Each point is reached from the start by the listed moves, each made 0, 1 or 2 times, or once backwards (-1), plus a little noise. Is the number of moves made odd or even? Then give how often each move was made.

Moves:
(1): [ 7.2 -0.5 -0.2  1.0 -3.1]
(2): [-2.6  5.0  0.7  5.5 -5.6]
(3): [ 1.9 -1.0  4.6  0.9  5.3]
Start: [ 0.1 -1.4  1.2  0.0 -3.2]
Points:
[ 0.0 -1.9  1.0 -0.5 -3.6] => even (0, 0, 0)
[-5.3 -1.8  6.0 -0.2  4.9] => even (-1, 0, 1)
[ 4.3 -3.2 10.0  1.3  6.9] => even (0, 0, 2)
[  4.7   2.7   1.8   6.3 -12.1] => even (1, 1, 0)

Moves:
(1): [ 2.0  1.5  0.5 -2.7 -0.1  0.3 -0.8  2.6]
(2): [ 0.9  2.8 -0.1  1.6 -2.9  2.0 -0.5 -0.1]
(3): [-0.1 -1.0  3.0 -1.9 -1.1  1.7 -1.2 -1.0]
(4): [ 0.2  0.3  2.3  1.5  1.3 -0.5  0.1 -0.3]
(5): [-0.3  4.1 -0.2 -1.5  1.3 -1.5  0.0 -1.7]
(6): [ 0.4 -1.0 -1.7  0.0  2.7  4.0 -1.9 -0.5]
(7): [-2.2  1.7  0.7 -1.0 -0.3  2.7  2.3  2.0]
(8): [-1.6  0.7  0.4  1.0  0.6 -1.3 -2.7  2.7]
Start: [ 0.2 -1.1  0.3 -1.4 -0.1  0.4  0.7 -0.1]
Points:
[-3.9  2.1  4.4 -2.6 -1.9 12.6 -4.4 12.4] => odd (1, 1, 1, 0, -1, 1, 2, 2)
[-3.3  4.8  1.0 -8.5  0.1 -4.9  1.2  6.4] => odd (1, -1, 0, -1, 1, -1, 1, 1)
[ 0.5  6.2 -0.8 -4.8 -5.7 15.1 -2.3 13.3] => even (2, 2, 0, -1, -1, 1, 2, 1)
[ 1.7 -1.9 10.0 -9.2  2.6  0.7 -5.2  5.9] => odd (2, -1, 2, 1, 0, 0, 0, 1)
[ 0.7 17.4  5.6 -5.9  0.6  6.9 -8.2  7.5] => even (2, 2, 1, 1, 2, 1, 1, 2)

Moves:
(1): [ 3.7 -0.5 -1.7 -1.2  0.9 -1.9  2.3 -0.8 -2.7 -1.0  1.7  5.5  0.5]
(2): [ 0.3  1.4  1.9 -0.6  2.0 -2.9  1.2  2.6  1.5 -1.5  0.0 -1.0 -0.6]
(3): [-0.5 -0.2  0.8 -1.9  0.1 -1.3 -1.7 -1.2  0.5  3.2  0.8 -0.7 -0.5]
(4): [ 0.7  1.0  2.5  2.6 -0.3 -2.0 -1.7  1.3  1.5  1.1 -2.1  1.9  0.2]
(5): [-2.6  0.3 -3.3  0.7  1.1 -3.8 -0.8  0.1 -3.2  1.9  3.5  0.3 -2.6]
(6): [ 3.5  0.5 -1.5  0.5  0.6  2.4 -2.5 -0.2  1.6  0.2  0.7 -0.4 -1.2]
(7): [ 0.6 -2.5  1.0  1.1 -0.3  2.2  1.2  1.1 -1.6  0.2  1.6 -0.2 -2.5]
(8): [ 1.0 -2.6  0.0 -1.6 -0.6  4.5  1.3  2.5  1.1  0.1  0.4  0.8  0.5]
(9): [-1.5 -1.0 -0.6 -1.0  0.4 -1.4 -2.4 -0.6  2.4 -0.7 -0.6  1.7 -0.1]
(10): [ 0.3 -0.9 -0.1  1.4 -0.8 -0.7  2.0  0.6  0.6  2.2  2.6  0.0 -0.1]
(11): [-0.2 -3.8 -0.2  0.8  0.0 -1.3  0.1  2.0 -2.2  0.9 -0.9 -3.5 -1.2]
(12): [-0.7  0.4  0.4 -0.7 -2.8 -0.6  0.6  2.6  0.0 -0.1  0.1  1.1 -1.8]
Start: [ 0.0  0.0  0.0 -1.4 -1.5 -1.5 -1.1 -0.4 -1.4  2.5 -0.2 -2.2  0.9]
Points:
[ 20.0 -18.7  -1.3   3.0  -7.2  15.1   6.2  11.9  -5.7   3.6   3.3   6.3
  -4.9] => even (2, -1, -1, 1, -1, 2, 2, 2, 0, 1, 2, 1)
[ 4.8  4.8  2.7 -2.9 -6.4  7.1 -1.8  8.1  8.0  7.8  4.4 -5.5 -4.9] => odd (-1, 1, 1, 0, 0, 2, 0, 1, -1, 1, -1, 2)
[ -8.4   1.0  -1.9   1.5   4.9 -17.3  -3.5   1.2  -4.5   4.8   3.5   0.4
  -2.1] => odd (0, 1, 0, 1, 2, -1, 0, 0, 1, 0, 0, -1)
[ -6.5   6.8  -3.7  -7.4  -6.5 -15.9  -3.0  -6.6  -6.6   9.7   5.2   8.9
  -0.5] => odd (1, -1, 2, 0, 1, -1, -1, -1, 0, 0, -1, 2)
[  5.6   5.9  -3.8   7.8  -5.1 -12.9  -2.3  -0.5  -5.1  12.3   5.4   6.7
  -1.5] => even (1, -1, 0, 2, 1, 1, -1, -1, -1, 2, 0, 1)
[  2.5   5.4  -1.0   5.7  -0.5  -0.6   0.0  13.0   2.1   5.2   9.8  -3.9
 -10.0] => odd (-1, 2, -1, 1, 2, 2, 1, 1, -1, 1, -1, 1)
